Each row of a before or after table is a point. One or more steps were done to the points. Then noise was added and the rows were shuffled. The steps act on columns, c1 being the first. What was done? A step turns or swaps two columns, mirrors them in a line or flattens them onto one, adds a multiple of one to another, or multiplies or shifts one. Angles are multiples of 10 degrees, from the lower column toward the higher: turns from -170 to 170, lines from 10 to 170 but not 90. Use the fewest steps. Two steps may share a column if one is a turn and the other turns, adds or multiplies; they go together, in the order done. Otherwise the lowest column goes first.

Before, 14 rows:
[[-40  18]
 [ -3   3]
 [ 30  27]
 [ -8   9]
 [-41   1]
 [ 53  52]
 [  2   6]
 [ -1  37]
 [ -3 -68]
 [-34 -16]
 [  2  25]
 [  6 -35]
 [ 33  26]
 [-66 -36]]
After, 14 rows:
[[  38   60]
 [ -38  -25]
 [ -39  -43]
 [  24   55]
 [   3  -30]
 [ -35  -50]
 [  -6    1]
 [   5   25]
 [  -2   -5]
 [  -5    8]
 [ -63 -100]
 [  -1   36]
 [  55  109]
 [  -4  -68]]
Steps: add 1 times c1 to c2

Before:
[[-20 -32  50  55 -30 -38]
 [ 47 -15 -55  -3 -35  36]
 [  7 -21 -14  -2  53 -26]
 [-27   9 -37 -15  35 -29]
 [  6 -29  51 -32  -3  -1]
 [-47 -38  51  65  12  61]
 [ 56 -33 -22 -24  45  56]
 [-42 -77 -47  47  20   7]]
After (8 x 6):
[[  5  -3  23  -5 -24  51]
 [-28 -37  -3  -4 -28  35]
 [-36 -32  86  54   4  17]
 [-40  54  27  80  65  11]
 [ 45 -45  27 -12  35 -30]
 [ 12  57  18 -32   1  -3]
 [-18  57  28  63 -25 -26]
 [ 61 -22  38 -41  55  38]]
Steps: add -0.3 times c1 to c4; turn c2 and c3 by -100 degrees; swap c5 and c6

Before, 10 rows:
[[ 15  -5  -8 -18  -4  -4 -12  18  40 -19   7  21]
 [  7   0 -11   4   7  -2 -14 -19 -10   0 -13  27]
 [  3 -31  -8  14  13  -5 -11   7  -9  -2  16   3]
 [ -1  -7  21  18  -1  11 -14  13  -5  -5  14   9]
 [ 17   0   3   7  -2  30  11   8   1   5  -9   1]
 [ -9 -21  -1   9   1   5  29 -18   0 -15   7  -1]
 [ 13 -54  40  -8  21  -3 -17  -9  -3  -9  17 -25]
 [ 10   4 -12  22  10  22 -19 -13   1   0   6   8]
 [ -3   3   0 -13   7   8   8 -16  -2   2  19   9]
 [ 15   6  -3  13  14  -6  31 -11  -7 -10  -6  11]]
After (10 x 12):
[[  9 -11 -35  22  11  22 -20  -6   5  -3  -7  14]
 [ -2 -14   0 -13   7   8   8  -6  16   3 -12  15]
 [ -2  -6  62  17  -1  12 -14  18  14  -3  -7  -4]
 [ 18   5   9   7  -2  31  11   7  -8  -3   6  -5]
 [  8 -10 -23 -19  -4  -3 -10  27 -21 -21 -46   4]
 [  8 -33 -32   4   7  -3 -14   3  -3  -4  21  32]
 [  1 -29 -25  13  14  -6 -11   9  20  -4  -4  -1]
 [ 11 -11  -8  14  15  -6  33  -2   0 -15  13  15]
 [-14 -32  -3  10   2   3  29 -14   5 -11  -5  12]
 [ 11 -40 121  -8  21  -2 -16 -23  14 -13 -10 -13]]
Steps: turn c1 and c10 by -20 degrees; turn c8 and c12 by -40 degrees; add -1 times c12 to c2; multiply c3 by 3; turn c9 and c11 by -130 degrees; multiply c11 by 1.3

Before, 14 rows:
[[-13 -69 -30 -30   0 -23 -49  37 -16   5  -5 -13  15 -62 -55  27  49   6
  -18 -19]
 [ 13   5  16  44  16   3  40  40  21 -29 -12  28   1 -34 -39  11 -21 -36
    2 -62]
 [  1 -48   4  18  16   3 -22  21  -7   1  37 -28 -18  -7 -27  19  14 -34
  -18  27]
 [-28 -23 -19 -43 -16 -23  26 -10   2  39  35  35  47  -8  18 -37 -31  -6
   20  22]
 [ 36  -7 -17 -17  -1   4 -16 -14  25 -14   2 -20  34  11  11 -14   7 -23
   -8  21]
 [  3 -71 -26  -5 -46  33 -10  -2 -52   6  44  31  14  -3  24 -48 -34  49
   10   9]
 [  1 -20  34   1 -51 -34  46  64  -6  27  10 -50 -14  30 -10 -22 -21  37
   20  14]
 [ 21   0  26 -34 -17 -18 -26 -27 -34  -7  -6   2  10  14 -31  -7  -3 -23
  -30  23]
 [  0  21 -43  31 -27 -41  12  43 -48   2 -10 -29 -27  -2 -29 -13   6 -12
  -49   9]
 [ 15  15 -42  33   6 -18  -1   9 -25  -8  18 -10  59  11  38  21  15  23
   21 -23]
 [ 41   5  46 -13  37  22 -16  29  18  24 -20  36   9 -59   6 -28 -15  -6
  -48 -24]
 [-28 -14 -42   9  29  13  29  15 -45 -31 -11  20 -28 -21   8  19  19 -15
  -20 -54]
 [ 25 -30 -51  33  34  -8 -29  57 -55  18 -21 -15  -8  22 -22 -20  24  49
  -22  -4]
 [-19 -46  25   6   2 -18 -15 -26  30  30 -11 -13   7   7  17 -12 -25 -32
  -12  16]]
After, 14 rows:
[[-18 -47  30  28  -1 -56 -12 -72  40  26 -14   8   4   5 -13 -16  13  11
  -16  24]
 [ 14  16 -39 -19   5 -58   4   7 -22  -7  17 -14  62  10 -37  17  29  -8
   23 -25]
 [  4 -70 -28  37 -45  -3 -13  33 -62  10  43  25  11   1 -26 -47   1 -33
   14  -9]
 [ 19   1  28   8 -20 -61 -24 -55   9  -8  -7  20  11  15  25  -8 -37 -45
  -30   7]
 [ 12   3  16   6  13 -38  38 124  49 -28 -10   5  -5 -37  40  17  48  27
    3 -51]
 [-29 -13 -41 -19  29 -27  27  58   3 -30 -13  14 -25 -19  -6  20  12 -31
  -19 -67]
 [  2  24 -48  -8 -31 -78  16  58  -4   2  -7 -41 -30  -1  26 -13  27 -50
  -44  -8]
 [-29 -18 -15  39 -15 -62  27  25   4  39  34  34  50  -6 -19 -39 -40 -13
   18  22]
 [ 41   4  48  19  37 -14 -18 106  14  27 -16  17   2 -59  -6 -31 -13  22
  -45 -12]
 [  1 -51   4 -13  14 -37 -22  10  26   1  36 -32 -15  -6  27  23  18 -26
  -18  19]
 [ 26 -28 -49 -30  34 -43 -29 106 -64  14 -24 -35 -12  22  22 -23  29 -31
  -21 -23]
 [ 42  -6 -14  -6   0 -39 -18 -60  28 -19   4 -12  29  10 -13 -11 -17   6
  -12  25]
 [-15 -66 -30 -38   2 -66 -46  67  -7   1  -7 -31  15 -59  56  26 -38  -5
  -20 -16]
 [  3 -18  32  19 -51 -76  50  74 -37  25  11 -76 -21  27  10 -18   3   8
   22  11]]
Steps: turn c4 and c17 by 100 degrees; shift c6 by -40; turn c8 and c12 by -30 degrees; multiply c8 by 2.5; turn c9 and c20 by 20 degrees; turn c9 and c18 by 70 degrees; multiply c15 by -1
